Each row is a point. Each copy is the shape, with its points in the same order, stretched, turned, moved and blurred by noise. Say if it was mirrored as well.

Shape, 9 rows:
[[ -1.1   0.5   2.6]
 [ -5.3  -2.0   2.6]
 [ -1.3   2.2 -11.2]
 [ -8.8  -0.3   1.2]
 [ -1.5  -4.0   3.7]
 [  0.3  -4.7   4.5]
 [ -3.3   0.0   1.8]
 [  3.1   1.2  -5.0]
 [ -1.3  -0.1   0.8]]
Copy 1, 9 rows:
[[ 5.4  0.4  0.5]
 [ 5.3 -2.8 -1.3]
 [-9.5 -3.3 -0.7]
 [ 4.2 -8.4 -0.7]
 [ 6.0  2.5 -2.7]
 [ 7.1  4.1 -2.5]
 [ 4.3 -2.3  0.8]
 [-2.7  3.8  0.2]
 [ 3.7  0.1  0.4]]
Copy 1 is: only turned
Copy 2, 9 rows:
[[ 2.9 -1.4 -1.5]
 [ 7.3 -3.1  1.4]
 [-5.2  8.2  2.4]
 [ 9.4 -1.3  1.8]
 [ 5.7 -5.3  1.8]
 [ 4.5 -5.9  1.1]
 [ 5.2 -1.8  0.1]
 [-5.4  3.8 -0.1]
 [ 2.4 -0.4  0.3]]
Copy 2 is: only turned
Copy 3 (9 x 3):
[[ 5.5  0.7  5.0]
 [ 4.6 -1.4  9.2]
 [-4.4 -8.4 -5.9]
 [ 6.3 -5.0  9.9]
 [ 2.0  1.3  7.8]
 [ 1.7  3.1  7.8]
 [ 5.1 -1.0  6.1]
 [-1.6 -2.1 -4.4]
 [ 3.6 -0.5  3.8]]
Copy 3 is: mirrored

Shape, 8 rows:
[[ 1.0  1.6  0.8 -4.6]
 [-3.4 -7.7  0.3  3.1]
 [ 0.8  2.8 -4.5 -4.2]
 [-4.8 -4.0  4.4  5.8]
 [ 2.7 -0.8  1.5 -3.9]
 [-5.3 -2.5  7.6  1.2]
 [ 4.3  0.5 -2.3 -1.9]
 [ 4.6  4.1 -1.4 -1.3]]
Copy 1, 8 rows:
[[-5.5  2.4 -0.3  2.3]
 [ 0.9 -8.9 -3.8 -5.1]
 [-2.1  3.6 -3.9  5.9]
 [ 1.7 -9.1  3.0 -3.2]
 [-5.0  2.3 -0.6 -1.8]
 [-4.9 -7.7  4.5 -1.7]
 [-0.4  4.2 -1.8 -0.5]
 [ 0.2  6.5  1.4  2.2]]
Copy 1 is: only turned
Copy 2:
[[ 4.8  1.9 -4.0 -1.8]
 [-2.3  4.8  5.5  8.9]
 [ 5.9  0.6  0.5 -6.2]
 [-7.2 -1.8  3.3  9.6]
 [ 3.1  6.0 -3.7 -0.4]
 [-2.4 -1.5 -2.2 11.0]
 [ 0.7  6.1 -0.3 -5.1]
 [-0.4  2.1 -2.6 -7.7]]
Copy 2 is: mirrored
Copy 3, 8 rows:
[[  4.3  -3.4   2.0   0.0]
 [ -7.1  -6.7  -6.0   2.5]
 [  5.3   2.5   0.9   1.1]
 [ -8.5  -7.9  -0.1   0.8]
 [  3.5  -5.9  -0.3  -2.1]
 [ -5.2 -11.0   2.9   3.0]
 [  3.8  -0.8  -0.9  -3.6]
 [  4.6   0.0   2.4  -5.8]]
Copy 3 is: mirrored

Shape (12 x 8):
[[ 1.9 -2.6  3.9 -1.2  2.8  0.3 -2.3 -1.3]
 [-3.6 -1.0  1.1 -5.7  2.6 -1.5 -5.0 -3.3]
 [ 3.7 -4.5 -3.0  1.0  4.1  6.7  6.6  1.3]
 [-2.8 -0.4 -1.5  3.7 -6.7  5.8 -2.0 -5.7]
 [10.3 -5.4  0.0 -0.3  6.7  5.5  3.5 -1.3]
 [ 0.7  1.7 -4.4  1.0 -5.7 -2.1 -5.6 -4.0]
 [-3.2 -2.1 -4.8  4.4 -3.7 -2.2 -3.2 -4.7]
 [ 4.5  1.0 -0.6 -2.7  3.7  2.2  2.9  0.5]
 [ 5.8 -3.7  2.2 -1.2  2.1  2.6  2.6  4.8]
 [ 3.4 -0.6 -7.5  4.6  2.2  8.0 -6.5  1.4]
 [-0.9 -2.4  3.0 -2.0  2.8 -3.6 -4.3 -0.1]
 [-3.0  5.3  0.3  4.6 -0.4 -4.6 -5.8 -4.2]]
Copy 1 (12 x 8):
[[ -0.9   1.6  -2.4   0.1   0.6  -1.5   2.7  -2.2]
 [  4.3   0.0  -7.0   0.6  -2.3  -1.4  -1.2  -1.8]
 [ -3.9   6.8   3.0  -1.7  -3.2  -7.1   6.1   5.9]
 [  7.6  -2.6   3.9  -2.1   1.8  -2.7  -0.6   0.8]
 [ -5.4   7.2   2.1   0.0  -0.4 -10.3   9.0  -0.6]
 [  3.5  -5.8   1.6   3.7  -0.6  -2.8  -3.2  -3.9]
 [  5.3  -0.6   5.0   1.7  -2.3   0.3  -3.8  -2.9]
 [ -4.3   2.2  -2.2   2.1  -0.4  -5.9   4.4   3.8]
 [ -8.3   2.1  -0.1  -1.0  -2.2  -4.3   4.2   2.1]
 [  4.6  -2.3   2.3   2.2  -5.4  -4.9   9.8  -1.3]
 [ -0.5   0.7  -3.4   1.8  -2.0   1.3  -0.5  -3.4]
 [  4.9  -2.8   0.4   6.6   3.8   5.3  -1.1  -2.1]]
Copy 1 is: only turned
Copy 2 (12 x 8):
[[ -0.9   1.2   0.6  -4.5  -4.5   0.9  -5.6   4.5]
 [ -3.9   1.2   5.6  -3.6   5.6   5.8  -5.3   4.1]
 [  3.2  -0.8 -13.2  -5.1  -7.6   2.7   6.8   5.3]
 [ -2.9  -0.5   2.4   7.1  -6.9  -0.1   6.1   4.4]
 [  4.9  -3.4 -12.7  -4.4 -10.1   1.6  -2.0  10.3]
 [  2.9  -1.1   6.0   4.0   2.2  -5.0   1.1   7.0]
 [ -2.8  -1.0   5.5  -0.8   0.7  -5.4   6.2   6.2]
 [  4.1  -0.8  -7.7  -1.3  -1.4   1.4  -1.7   3.3]
 [  7.1   3.2  -7.1  -7.3  -9.1   1.7  -1.5   3.1]
 [  3.6   5.6  -8.5   0.5  -2.7  -3.9   3.8   9.4]
 [ -1.4   3.6   4.7  -7.7   0.4  -0.1  -6.1   3.2]
 [ -7.1   1.1   6.6   2.9   4.8 -10.3  -4.8   1.2]]
Copy 2 is: mirrored

Shape, 12 rows:
[[ 2.8  1.0 -5.4  5.1  2.4  2.7  4.9 -3.9 -2.6]
 [ 3.2 -4.5  1.7 -3.7  4.7  2.7 -3.6 -2.3 -4.6]
 [ 5.8  0.3 -1.9 -3.6  3.1  0.5  1.1 -2.7  8.4]
 [-4.6  2.7 -2.5  2.0  0.8  4.1 -6.9  0.0  4.0]
 [-2.2  1.6  4.6 -3.2 -1.1  4.3  4.9  1.2 -8.2]
 [ 3.0  2.2  2.9  1.7  1.1 -1.9 -6.2  8.0  1.3]
 [ 1.0  1.0 -9.0 -2.2 -0.9 -3.9  5.1 -4.6 -5.0]
 [ 7.3 -3.0  0.0 -9.0 -2.4 -3.1 -5.8  1.6  4.6]
 [ 2.9 -4.0  0.3 -3.5  0.3 -2.9 -1.4  4.1  3.1]
 [ 0.2 -7.5 -5.2 -0.4  4.2 -0.2 -3.5  0.5 -2.1]
 [ 2.9 -4.4  0.0  3.6 -6.2 11.5 -2.8 -1.4 -4.1]
 [ 0.2  0.0 -3.3  9.0  3.9 -4.0  2.3 -7.0  3.2]]
Copy 1 (12 x 9):
[[-1.9 -4.0  3.1  9.1  2.5  2.9  0.3  0.0  0.5]
 [-3.6 -5.4 -2.5 -2.6 -3.9 -1.2 -3.9  4.6 -1.4]
 [-5.5  3.3 -0.7  1.7 -2.5  1.8  0.2 -2.3 -5.0]
 [-2.3  5.7 -2.9  2.4  4.2 -2.7 -5.6 -5.0  8.1]
 [-0.8 -3.9  1.6 -1.4  1.9 -7.7  6.2  0.8  0.4]
 [ 5.2  2.5 -9.8  0.7  5.4 -0.1 -2.5  2.5 -2.8]
 [-1.1  1.3 11.2  6.0 -1.0  4.2  5.4  6.4  0.9]
 [-3.7  5.9 -4.6 -2.6 -5.6 -0.6  2.7  8.1 -6.7]
 [-1.3  2.0 -5.1 -2.7 -2.2  3.5  2.7  4.2 -2.5]
 [-3.9 -3.2 -2.0 -1.1 -1.9  7.3 -3.6  6.1  3.5]
 [-7.0 -4.2 -7.7  7.9 -0.3 -7.6  0.1  3.6  3.5]
 [ 1.5 -1.5  1.2  7.8 -1.4  7.3 -3.2 -5.7  3.2]]
Copy 1 is: mirrored
Copy 2, 12 rows:
[[ -3.6  -0.6  -3.4  -0.9  -2.5  -1.0   6.8 -10.2   7.6]
 [ -3.2   6.6  -0.5  -2.3  -2.0  -2.2   0.8   1.1  -2.1]
 [  3.4  -3.1   4.1   3.2  -9.0  -5.3   5.0   2.1   4.8]
 [ -3.0   5.9   4.0  -1.3 -10.3   0.6  -9.3  -2.6  -0.5]
 [  4.1   5.3  -6.8  -3.3   5.1  -0.2   1.2  -7.0  -5.0]
 [ -0.1  -1.4   4.3  -4.1   0.7  -7.2  -7.0   3.1  -1.7]
 [ -2.8  -4.3  -8.9   2.1   1.4   3.9   9.8  -2.3   7.5]
 [  4.2  -0.7   6.6   4.8  -3.1  -3.0  -0.5  11.9   0.7]
 [  3.8  -0.8  -0.2   6.4  -0.9  -6.5  -1.9   5.2   0.0]
 [ -4.0   5.3  -4.2   5.0  -4.1  -3.2  -2.1   0.8   3.0]
 [ -2.0  13.4   8.4   3.6  -2.6   1.6  -4.6  -7.0   3.8]
 [ -8.7  -4.6   1.9   4.5  -6.7  -4.4   5.1  -7.5   3.4]]
Copy 2 is: only turned
Copy 3, 12 rows:
[[ -2.7  -0.8  -4.2   1.2  -5.1  -0.9   7.6   7.5   1.1]
 [  4.1   1.2  -4.0   6.1   2.9  -2.5  -5.3   0.4   0.6]
 [  2.2  -4.1  -0.5  -1.2   4.7  -0.3   3.0   6.3  -0.2]
 [  2.1  -1.8  -2.8  -0.1  -1.0   8.4  -1.5   1.4   3.8]
 [ -3.0  -0.3  -4.6   3.8  -1.7   0.9  -5.5  -1.4  -4.9]
 [  0.5   1.8   6.0   2.6   2.6   6.7  -1.3  -2.1  -0.6]
 [  1.8   0.8  -0.7  -4.5  -5.0  -3.4   1.1   4.5  -2.6]
 [  5.8  -0.2   4.8  -0.7   9.0  -1.5 -10.1   0.9  -1.2]
 [  0.7   0.5   3.2  -0.6   5.3   0.0  -2.1  -1.1  -0.4]
 [  3.0   3.8  -2.8   0.7   0.3  -2.2  -0.9   0.0   4.2]
 [ -4.5  -1.1  -7.4   9.7   0.6  -0.7  -8.4   3.5   6.2]
 [ -0.8  -4.4  -0.2  -1.1  -7.0   0.0  12.7   2.5   3.1]]
Copy 3 is: only turned
